Rows are points. Each copy is the shape, with its points in the same order, turned, moved and blurred by noise. Is it also mirrored, or only turned?

Shape:
[[-42  -3 -55]
 [-39   7  29]
 [ 26  -9  21]
 [-43  19  46]
 [ 37 -17  49]
 [-39 -56 -35]
 [-53 -23   5]
 [-17  25 -36]
 [  6   5  16]]
Copy 1 (9 x 3):
[[-46  -3 -63]
 [-51  -9  21]
 [ 14  -8  16]
 [-59   5  44]
 [ 28 -14  42]
 [-37 -66 -48]
 [-60 -38  -4]
 [-31  25 -40]
 [ -3   6   9]]
Copy 1 is: only turned
Copy 2, 9 rows:
[[-31 -10 -52]
 [-63   3  25]
 [  2  -1  33]
 [-68   3  41]
 [  3 -16  71]
 [-28 -68 -31]
 [-57 -31  -1]
 [-23  20 -31]
 [-17   8  28]]
Copy 2 is: only turned
Copy 3 (9 x 3):
[[-15 -14 -54]
 [-32   8  23]
 [ 16 -31  42]
 [-41  34  32]
 [ 15 -30  75]
 [-45 -58 -33]
 [-56 -12  -6]
 [ 16   1 -32]
 [  5 -10  35]]
Copy 3 is: only turned
Copy 4, 9 rows:
[[-24   6 -65]
 [-18  27  18]
 [ 31 -19  15]
 [-17  42  30]
 [ 38 -25  43]
 [-43 -37 -39]
 [-42   7  -3]
 [ 10  22 -48]
 [ 21   1   6]]
Copy 4 is: only turned

Shape:
[[-39  40 -66  -2]
 [-13 -20  22  15]
 [121 -16 -31 -11]
 [-20 -17   8 -19]
 [-31  25  16  -6]
 [ -3 -25  -1  13]
 [-29 -13  21  19]
 [-34  10 -24  -8]
 [-35 -30  24 -12]]
Copy 1, 9 rows:
[[ 22 -18 -86   7]
 [-22 -21  13   9]
 [113 -37  55 -34]
 [-20 -29  -1 -19]
 [-21  13 -20  -7]
 [  1 -38   7  10]
 [-31 -17   4  20]
 [ -7 -22 -42  -4]
 [-44 -35   4 -12]]
Copy 1 is: only turned
Copy 2, 9 rows:
[[-50  20 -63 -14]
 [ -7 -22  27 -18]
 [101  54  -7  47]
 [  0 -15   7 -39]
 [-35  13  12 -39]
 [  7 -19   9  -2]
 [-24 -25  24 -16]
 [-26   2 -23 -31]
 [ -6 -35  19 -49]]
Copy 2 is: only turned
Copy 3 (9 x 4):
[[-25  14 -83 -17]
 [-23   0  24   9]
 [115   6  -6  55]
 [ -8   1  13 -22]
 [-31  38  -3 -13]
 [ -5 -12   9  12]
 [-38   3  19   7]
 [-22   7 -31 -21]
 [-26  -5  30 -25]]
Copy 3 is: only turned

Shape:
[[ -75   46   30  -34   32  -20  -56   17]
 [  23   31  -14   -4   70  -47   31   -9]
 [   8   23  -22  -63   52  -29   18   -7]
 [  21  -63   75  -16  -45    5   -6  -22]
 [  28   48    0   13  -42   14   33    5]
 [ -21   39   -5  -13  -37   14  -31  -34]
 [  32   40  -16    9  -27  -11  -19    0]
 [ -22   43  -13   15   35   11   16   -5]
 [  -6   33   -8    4  -32  -42    2  -32]
 [-113  -52  -10   14  -30  -21   26   20]
 [  31  -83  -22   -8   58   -3   23    8]
 [ -27   16   -5    6    4   11   -5   15]]
Copy 1:
[[ -60    2   68  -35   31   54   12   21]
 [  43  -33   30  -15   61  -39   -9   -1]
 [  22  -11   27  -53   37  -42   23   10]
 [   5  -46  -28  -15  -90   46   -7  -14]
 [  27   45   -7   17  -20  -15  -46   10]
 [ -39   47   13   -3  -26   17    3  -25]
 [  -2   31    2   -6   -2   -8  -47  -25]
 [   3   22    7   25   47   -2    8    4]
 [ -28    3   30   10  -13  -33  -23  -27]
 [-100  -38  -13   44   -2   -5   23   64]
 [  23  -72  -68  -19   31  -13   18   -3]
 [ -22   13    7   10   11   14    5   15]]
Copy 1 is: only turned
Copy 2:
[[ -34  120   21   33    9   -5   -8   29]
 [  12   25  -12   14   91  -29   16  -18]
 [  14   45   23   24   63  -60   45    0]
 [  20  -24   90   -9  -35    3  -35   -2]
 [   2   -8   -4  -17    0   33   61   -8]
 [ -22   46   23   26  -32   15   41  -33]
 [  19   29  -17  -13  -11    1   35  -35]
 [ -18   28  -19   45   41   15   32    4]
 [ -36   24   10  -12    6   -3   26  -49]
 [-111  -10    6   27  -25  -39  -24   46]
 [  42  -43    7   50   34  -77  -24   20]
 [ -17   26  -10   29   -2    2   15   20]]
Copy 2 is: mirrored
Copy 3:
[[-64  74  16 -55  27  49  10 -15]
 [  8   9  15 -62  64 -55  -7 -24]
 [ 12  -2   6 -82  48  -3 -25 -46]
 [ 14 -29  87  14 -41  28  15  26]
 [ 30  16 -15 -24 -40 -44  41 -19]
 [ -3  26 -19   6 -17  22  34 -48]
 [ 13  28 -11   1 -31 -21 -14 -32]
 [ -1  20 -23 -34  33 -22  29 -10]
 [-20   2   5  -7 -12 -16  21 -65]
 [-98 -60 -13 -43 -31  28  42  29]
 [ 20 -69   4 -49  50  -8 -45  47]
 [-17  14 -15 -25   6   3   9   8]]
Copy 3 is: only turned
